Every row gives one point. Two turns around zero, p and q, are shown by what they do to some points. Write where each new point lands after one turn and then the other. Backwards means that the second turn is done in reverse. Each puzzle has new turns, and all numbers are rounded.

Turn p:
-93	-124	69 -> -129	7	110
-16	151	-218 -> 25	4	-264
49	249	-115 -> 154	79	-218
89	-124	53 -> 13	-108	120
-29	-152	210 -> -63	18	252
Turn q:
-30	113	4 -> 6	111	37
56	-24	22 -> 36	-49	23
-158	-37	36 -> -165	19	-10
-132	9	227 -> -185	1	186
264	-60	-289 -> 308	-82	-236
Where do these land?
q, then p: 309	-242	217 -> -70	-252	364
q, then p: -74	31	-4 -> -14	67	-42
q, then p backwards: -113	95	57 -> -130	-9	89
q, then p: 105	37	-25 -> 92	-63	24
q, then p backwards: -116	-53	-172 -> -105	90	-164
q, then p: -111	132	-72 -> 61	119	-131

Turn p:
226	-21	120	126	154	-124 -> 27	-128	64	221	173	-145
-58	90	71	-13	107	44 -> -88	48	65	-34	116	36
-86	-257	-153	-47	337	-58 -> -32	-197	-326	-49	242	95
-131	52	-59	-184	-84	-67 -> 42	109	-57	-218	-44	-47
-37	-60	118	160	-254	69 -> 28	-108	195	18	-242	66
69	-103	58	-48	-9	113 -> 120	-8	22	55	20	124
18	298	-154	6	-251	25 -> -96	283	37	9	-264	-127
Turn q:
-26	-18	73	-149	-42	-42 -> 52	-61	26	-151	-41	-24
118	85	77	185	-29	-58 -> 103	135	60	155	10	-94
-5	242	-254	188	177	-123 -> -224	206	-185	155	130	-193
-26	-34	-138	8	-142	-60 -> -98	-110	8	65	-106	-86
-191	190	41	-41	-107	-28 -> -116	144	66	-142	-160	-65
-3	-210	111	-28	36	309 -> 94	-86	39	2	7	369
-148	-168	108	-296	-170	38 -> 26	-230	117	-277	-160	99
-6	-107	46	157	284	-8 -> -15	59	41	74	316	91
288	19	-65	-23	-7	-27 -> 179	-57	-172	121	2	-96
Where do these land?
q, then p: 166	-174	146	-169	104	204 -> 163	99	-117	253	62	205
p, then q: 98	285	-82	-174	78	82 -> -86	311	-129	-55	0	-131
p, then q: 8	-114	33	67	120	197 -> -32	41	-7	97	35	242
p, then q backwards: 119	98	32	-51	203	-138 -> 64	12	-40	97	181	-198
q, then p backwards: 16	7	67	203	-157	-183 -> 181	153	138	101	-106	-85
q, then p: -69	-142	-70	142	-144	-63 -> -19	-222	141	-48	-41	37
q, then p: -150	179	36	-141	-2	22 -> 53	202	-11	-174	-36	-31
p, then q backwards: -189	-139	-161	123	-203	-122 -> -30	24	-141	-271	-237	32

Turn p:
-138	189	-179	131	-35	62	100	105	-126 -> 251	31	-180	180	-32	-14	-55	61	-97
-142	-6	-60	-53	283	238	-11	22	40 -> 95	215	102	-102	27	114	-95	29	-256
248	-166	117	-21	22	14	11	-174	81 -> -75	-134	180	-202	119	13	114	-82	101
-147	98	21	-102	-65	-33	138	-52	-166 -> 103	50	-130	16	-235	16	76	-72	11
91	-242	-74	-43	-23	1	53	-153	332 -> -162	15	-7	-209	279	177	138	49	102
-70	-7	-13	-72	71	-167	33	407	-88 -> -171	31	-119	154	-119	-227	28	134	-256
-214	98	133	128	11	47	58	95	-18 -> 52	100	34	257	-78	80	30	-52	-93
-42	269	-16	48	55	43	24	95	13 -> 157	50	50	147	-84	-2	-38	174	-35
263	-282	46	83	-27	-83	1	-323	-34 -> -34	-147	84	-242	215	-82	119	-264	213
6	256	56	-81	-4	-99	-99	76	-100 -> 32	6	45	93	-231	-129	-96	121	72
73	-223	11	-22	114	-139	-239	-184	135 -> -221	118	120	-189	191	-73	-77	-92	167
73	15	-42	6	-404	118	-70	85	-68 -> -28	-337	-179	99	-50	128	-145	-5	71
Turn q:
-98	74	-153	-122	-138	-71	-167	257	-227 -> -374	148	16	-64	2	5	8	228	70
-172	307	-145	-4	12	-77	17	210	39 -> -164	233	-2	-62	225	-116	170	-10	136
-164	-17	18	41	66	-37	-95	-163	-111 -> -124	-113	-108	-69	-35	-1	-95	-158	56
365	-203	-89	217	129	22	162	111	126 -> 286	79	-143	209	-87	84	181	90	-306
-41	35	-2	-33	-136	-56	-195	49	169 -> 62	136	-28	-82	-26	9	-80	105	216
139	-6	49	-82	-41	-130	-32	-159	-116 -> 1	-92	-1	-92	-96	-150	-146	56	-118
-55	-30	331	130	-51	188	64	-164	-105 -> 22	-109	198	167	-124	38	-181	-285	-4
112	-13	-58	-45	-121	231	-41	-150	41 -> 115	3	95	-65	75	182	-194	24	-93
-79	39	39	-165	146	2	-100	100	53 -> -47	-93	-47	71	136	-48	17	106	174
-9	-187	10	62	135	-74	389	-89	132 -> 224	-193	20	-15	-70	-3	325	-156	-130
Where do these land?
p, then q: -47	-74	-116	210	-31	131	-92	181	-186 -> -127	-21	-290	8	-108	26	-150	-30	-149
p, then q backwards: -141	39	-140	-232	113	-157	111	-4	41 -> 58	-2	-201	100	-111	-237	-83	125	36
p, then q backwards: 146	19	194	-103	-178	18	-176	111	-140 -> -83	-149	235	-102	-12	-37	-38	-116	-232
p, then q: 113	46	-189	-56	133	92	5	-29	113 -> -61	-48	7	146	112	-75	24	218	8
p, then q: -209	58	-187	-73	-175	262	151	-116	114 -> 18	85	64	65	273	289	-92	123	-196
q, then p backwards: 113	-118	8	-222	-8	92	176	-16	-99 -> 215	35	100	0	37	177	57	168	65
p, then q: 140	-43	-36	78	8	-186	-13	-171	174 -> 179	-88	-51	46	127	-100	186	-10	132
q, then p: 139	-15	-105	177	73	-178	-97	-190	100 -> 90	-98	-181	-188	8	-154	-125	118	123
q, then p: 10	-66	264	145	49	-60	-107	-152	-233 -> -83	0	-147	73	108	15	-166	-222	260
p, then q: -242	210	113	1	79	-121	289	1	-97 -> 68	285	216	-85	-28	-100	49	-111	-253
p, then q: 138	-144	-35	-25	-101	208	-103	200	92 -> -209	-179	-98	135	-64	199	-12	38	72
p, then q backwards: -160	87	229	101	36	-100	-144	184	121 -> 50	56	182	71	-51	128	-33	275	-193
